Each row of a before or after table is a point. The points were changed in one or more steps. Then noise was added and the rows were shuffled. The steps act on how far a point lies along the listed directions, d1 being the first. Name the steps. A step turns or swaps two directions, mirrors them in a line or flattens them onto one, adds a multiple of one to another, or multiplies one. Angles are multiples of 10 degrees, from the lower direction toward the higher: turns from -170 to 170, lines from 10 to 170 but not 90. Use the fewest steps. Two steps may share a direction if one is a turn and the other turns, adds or multiplies; they go together, in the order done. Otherwise the lowest direction goes first.

Directions:
(1): [-19  13  50]
(2): [-51  -2 -20]
(3): [  3  53 -13]
Before (13 x 3):
[[-39  20 -36]
 [-28   3 -13]
 [ 29 -10  17]
 [-10  19 -20]
 [ 27  17  -3]
 [ -2   8  -1]
 [ -7 -59 -10]
 [-44  21  38]
 [ -6 -47  17]
 [-44 -33  27]
 [ 27 -16  40]
 [ 10  25  -5]
 [  8  15  28]]
After (13 x 3):
[[ 12 -91  -7]
 [  2 -69  29]
 [  5  46 -19]
 [ -5  30  39]
 [ 27   3  51]
 [-11   9  -1]
 [ 19  37 -15]
 [-47   7 -43]
 [-59  22  70]
 [-12  25 -23]
 [-35 -13 -13]
 [ 33   5  16]
 [-41 -66  64]]
Steps: multiply d1 by 1.6; turn d2 and d3 by -20 degrees; multiply d3 by 1.6

Directions:
(1): [ 12  16  43  28  49 -37 -16  33]
(2): [-33 -29  43 -44 -14   2  23  40]
(3): [-27  58  -2 -15  14  51 -23  21]
(4): [-60   5   6  26 -34 -32 -37 -13]
Before (13 x 8):
[[-10 -26   5   7 -18  -3  12  11]
 [ 13 -22   3 -15 -11 -16  20 -10]
 [ -6  -4 -28  29  -4  -7 -18 -14]
 [ 38  28 -13  58  46 -25 -18   4]
 [-23 -28  15   4 -33 -20   1  -5]
 [ -5  30  19 -36  18  68  -2  21]
 [ 10  49 -60  73   7   1 -53 -43]
 [ 16 -17  12  -7   4   3   8  15]
 [  0  -9   6   5 -28 -18  10  -3]
 [-10   1  23  -1   0   3   6  26]
 [ 29 -19  16   5   2 -12   4  -8]
 [-19 -27  15  -3  -7 -21   1  20]
 [ 19   9 -17  16  14  -9   6 -15]]
After (13 x 8):
[[-44   3  19   9 -22 -10 -10  18]
 [ 11 -14  20   0   6  -6   3  17]
 [ -4  -7 -34  23 -12  -1 -13 -18]
 [ 25  33  34 -36  53  66   5  40]
 [ 39 -19   9 -24   9  -8  34   1]
 [  7 -14  -1  -2 -27 -10  18  -2]
 [ -8  43 -74  68 -17   6 -57 -59]
 [ 13  10 -12  22  15 -14   1 -12]
 [ -3 -26   3   2 -13   5  19  12]
 [-21 -32   1  -8 -42  -5  10 -11]
 [ 17 -18  22  13  -2 -24  -9 -10]
 [-69  35 -13  96 -25 -71 -79 -29]
 [-49 -29   8   1 -33 -25 -14   8]]
Steps: turn d1 and d4 by 60 degrees; multiply d4 by 3

Directions:
(1): [-60  -4  -3  -5  61  12  19 -45   2  33 -14  31]
(2): [ 25  28  11 -74 -15  16   4 -44 -12 -34 -32  19]
Before (9 x 12):
[[  2 -39  11  57 -13 -13 -11  56   8  33  43 -32]
 [  6 -36  -8  66 -37 -28 -24  56  14   7  19 -36]
 [-66  -7   4  25  50 -17 -12   9  13  50  31  -4]
 [  5  19   1 -60  12  23 -12 -37 -14 -20 -19  28]
 [-29 -11  10  -9  36  20  20 -26 -12   3 -15  22]
 [-61 -33  -1  67  33   0   9  11  -8  19  13 -18]
 [ 22 -36   0  80   6 -24 -16  81  -3  18  33 -28]
 [-23  36   9 -91  38  22  23 -78  -4 -13 -48  39]
 [  1  27   7 -52  -6  16   9 -23   7  -3 -38  16]]
After (9 x 12):
[[-35   3  -3 -24  50  22  -3 -36 -10  10 -12  36]
 [ 27 -30  -6  51 -54 -30 -32  56  10  -4  14 -37]
 [  8   4  14 -39   4  21  13 -26 -17 -29 -23  20]
 [ 42  37  18 -59 -46 -10 -30   9  -6 -32  10 -20]
 [ 69 -15   9  43 -34 -18 -27  82 -11 -16  24 -36]
 [-46  25   4 -73  63  23  28 -78  -2   8 -41  42]
 [ 40   7  15 -14 -55   3 -11  10 -22 -62 -13 -31]
 [-38  14   0 -23  26  16  18 -23  15  27 -28  22]
 [ 47 -23  18  20 -51 -10 -20  57   0  -2  34 -39]]
Steps: swap d1 and d2
